Each row of a before or after table is a point. One or more steps were done to the points. Then noise was added and the rows were shuffled. The steps act on how far a point lies along the listed directions, d1 being the first. Name the steps. A step turns or swaps two directions, mirrors them in a line or flattens them onto one, adds a multiple of one to another, or multiplies one. Angles are multiples of 10 degrees, from the lower direction toward the higher: turns from -170 to 170, lines from 10 to 170 but not 90. Use the fewest steps. Two steps may share a direction if one is a turn and the other turns, adds or multiplies; they go together, in the order done. Otherwise the lowest direction goes first.

Directions:
(1): 0.006, 0.034, -0.046
(2): -0.028, -0.038, -0.033
(3): 0.050, -0.025, -0.012
Before (13 x 3):
0.006, -0.017, 0.007
-0.033, 0.003, -0.044
-0.040, 0.008, 0.046
0.027, -0.002, 0.035
0.000, -0.023, 0.026
0.029, -0.023, 0.020
-0.002, -0.035, -0.007
-0.023, 0.024, -0.002
-0.029, -0.026, 0.028
0.014, -0.018, 0.019
-0.016, -0.009, 0.005
0.000, 0.005, -0.013
0.028, 0.021, 0.004
After:
0.035, -0.028, 0.056
-0.023, 0.054, 0.021
-0.068, -0.037, -0.104
0.055, 0.029, 0.084
-0.001, -0.027, 0.029
-0.005, 0.000, -0.018
-0.030, -0.081, -0.028
-0.025, -0.017, -0.016
-0.042, -0.034, -0.006
0.018, -0.021, 0.038
0.001, -0.031, 0.010
-0.016, 0.047, -0.021
0.056, 0.052, 0.049
Steps: add -1 times d3 to d1; multiply d2 by 3

Directions:
(1): 0.041, -0.017, 0.054, 0.025, 0.027, -0.002, -0.015, -0.048
(2): 0.019, 0.049, 0.019, 0.026, 0.011, -0.041, -0.026, 0.050
(3): 0.043, -0.053, -0.033, 0.010, -0.030, -0.044, -0.007, 0.010
(4): 0.040, 0.041, -0.045, -0.005, 0.029, -0.011, 0.040, -0.030
Before:
0.032, -0.015, -0.093, -0.014, -0.005, -0.026, 0.063, -0.012
-0.005, -0.078, -0.026, -0.025, -0.046, 0.010, -0.005, -0.063
0.037, -0.018, -0.039, 0.020, -0.017, -0.056, 0.007, -0.002
-0.030, -0.026, -0.014, -0.021, -0.028, 0.039, 0.018, 0.001
0.019, -0.085, -0.020, -0.015, -0.011, 0.004, 0.013, -0.059
0.050, -0.046, -0.004, 0.018, -0.045, -0.057, -0.033, 0.019
-0.031, -0.054, -0.001, -0.013, 0.006, 0.062, 0.008, -0.038
0.035, -0.020, 0.021, 0.019, -0.001, -0.026, -0.020, -0.004
0.058, 0.009, -0.092, -0.033, -0.042, -0.022, 0.035, 0.010
0.014, -0.065, 0.001, -0.014, 0.011, 0.024, 0.002, -0.052
0.057, 0.040, 0.010, 0.025, 0.027, 0.002, 0.005, -0.037
-0.048, -0.011, -0.045, -0.050, -0.018, 0.027, 0.043, -0.011
After:
-0.027, 0.009, -0.057, -0.024, -0.033, 0.034, 0.026, 0.009
-0.002, 0.029, 0.016, 0.015, -0.031, -0.053, -0.059, 0.051
-0.016, 0.015, -0.003, 0.007, -0.016, -0.044, -0.031, 0.075
0.010, -0.044, 0.000, -0.007, -0.034, 0.000, -0.010, -0.019
0.033, 0.060, 0.022, 0.018, 0.028, -0.052, -0.006, 0.024
0.004, -0.008, -0.035, 0.005, -0.011, -0.022, 0.021, -0.015
-0.011, 0.022, 0.023, 0.030, 0.007, -0.015, -0.045, 0.069
0.078, 0.053, -0.047, -0.014, -0.003, -0.022, 0.025, -0.004
0.037, 0.050, -0.055, 0.010, 0.020, -0.049, 0.038, 0.024
-0.025, 0.006, -0.003, -0.001, -0.010, -0.018, -0.035, 0.074
0.027, 0.028, 0.034, 0.028, 0.006, -0.016, -0.018, 0.028
-0.019, -0.035, -0.007, -0.013, -0.025, 0.009, 0.000, 0.001
Steps: turn d1 and d2 by -160 degrees; turn d1 and d4 by 40 degrees; multiply d3 by 0.4

Directions:
(1): 0.020, -0.005, 0.047, -0.008, -0.022, -0.068, -0.030, 0.005, 0.015, -0.030, -0.038, 0.028, 0.047, -0.033
(2): -0.031, -0.003, -0.073, -0.013, -0.028, -0.008, 0.032, 0.023, 0.068, -0.026, 0.004, -0.002, 0.031, -0.015
(3): -0.056, 0.008, 0.005, -0.031, 0.016, -0.029, -0.012, 0.050, -0.054, -0.012, 0.021, -0.059, 0.018, -0.016
(4): 0.008, 0.044, 0.004, 0.028, -0.067, -0.041, 0.011, -0.035, 0.003, 0.046, 0.030, -0.046, -0.001, -0.004
Before:
-0.019, -0.013, 0.019, -0.009, 0.008, -0.025, -0.001, 0.024, -0.016, -0.019, -0.005, -0.002, 0.024, -0.015
0.001, 0.033, -0.068, 0.026, -0.035, 0.029, 0.035, -0.034, 0.024, 0.030, 0.020, -0.015, -0.032, 0.022
0.015, 0.003, 0.035, -0.004, -0.004, -0.019, -0.013, 0.011, 0.008, -0.010, -0.026, 0.027, 0.026, -0.005
0.042, 0.009, 0.037, 0.023, 0.026, 0.012, -0.014, -0.019, -0.011, 0.006, -0.004, 0.021, -0.017, 0.013
-0.004, 0.038, 0.020, 0.012, -0.012, -0.015, -0.021, -0.011, -0.042, 0.030, 0.025, -0.047, -0.010, 0.011
0.040, 0.010, 0.068, 0.011, 0.041, 0.032, -0.016, -0.027, -0.038, 0.014, -0.010, 0.022, -0.030, 0.030
0.034, -0.012, 0.030, -0.013, 0.025, -0.014, -0.011, -0.009, 0.020, -0.018, -0.023, 0.045, 0.011, -0.001
0.054, -0.019, 0.058, 0.000, 0.006, -0.018, -0.033, -0.013, 0.006, -0.011, -0.029, 0.041, 0.027, -0.014
-0.012, 0.018, -0.001, 0.005, -0.006, -0.009, 0.004, 0.016, -0.035, 0.016, 0.026, -0.055, 0.009, 0.005
-0.004, 0.011, 0.019, -0.004, 0.007, 0.005, -0.001, 0.019, -0.062, 0.041, 0.032, -0.037, -0.042, 0.014
-0.012, -0.018, -0.022, -0.011, 0.003, -0.014, 0.012, 0.016, 0.008, -0.034, 0.006, -0.003, 0.001, 0.000
-0.004, 0.003, -0.020, -0.003, -0.007, -0.005, 0.031, 0.008, 0.013, -0.007, 0.001, -0.019, 0.014, 0.007
0.030, -0.005, 0.022, 0.020, 0.011, 0.030, 0.011, -0.029, -0.005, 0.021, -0.002, 0.012, -0.029, 0.023
After, 13 rows:
-0.046, 0.023, -0.073, -0.001, -0.010, 0.046, 0.050, 0.027, -0.025, 0.056, 0.075, -0.074, -0.058, 0.029
0.025, 0.004, 0.001, 0.014, 0.000, 0.018, 0.026, -0.020, 0.001, 0.011, -0.001, -0.003, -0.013, 0.022
-0.009, 0.025, -0.056, 0.026, 0.057, 0.137, 0.033, -0.036, -0.080, 0.072, 0.058, -0.045, -0.118, 0.081
-0.026, 0.041, -0.020, 0.008, -0.018, -0.004, -0.003, -0.003, -0.027, 0.031, 0.043, -0.064, -0.012, 0.014
0.024, -0.014, -0.008, 0.009, -0.012, -0.009, 0.010, -0.019, 0.023, -0.015, -0.003, 0.019, -0.012, 0.007
0.013, -0.008, 0.024, 0.004, -0.040, -0.064, -0.002, 0.000, 0.038, -0.025, -0.026, 0.027, 0.052, -0.033
0.019, -0.003, 0.070, -0.020, -0.025, -0.088, -0.040, 0.026, 0.022, -0.047, -0.057, 0.046, 0.079, -0.040
-0.038, -0.011, -0.016, -0.014, 0.048, 0.048, 0.021, 0.028, -0.041, 0.005, 0.025, -0.036, -0.027, 0.023
0.000, 0.028, -0.032, 0.025, -0.024, 0.019, 0.029, -0.010, -0.009, 0.040, 0.041, -0.055, -0.012, 0.022
0.018, -0.019, 0.053, -0.039, 0.014, -0.081, -0.036, 0.026, 0.025, -0.060, -0.050, 0.049, 0.066, -0.039
-0.022, 0.006, 0.004, -0.016, 0.038, -0.011, -0.011, 0.043, -0.019, -0.030, 0.006, -0.018, 0.018, -0.011
-0.063, 0.010, -0.015, -0.041, 0.041, 0.009, 0.011, 0.059, -0.023, -0.030, 0.021, -0.042, 0.018, 0.001
0.027, -0.030, 0.092, -0.042, -0.011, -0.123, -0.070, 0.045, 0.019, -0.079, -0.068, 0.044, 0.117, -0.075
Steps: multiply d1 by 3; turn d3 and d4 by 50 degrees; turn d2 and d3 by -110 degrees
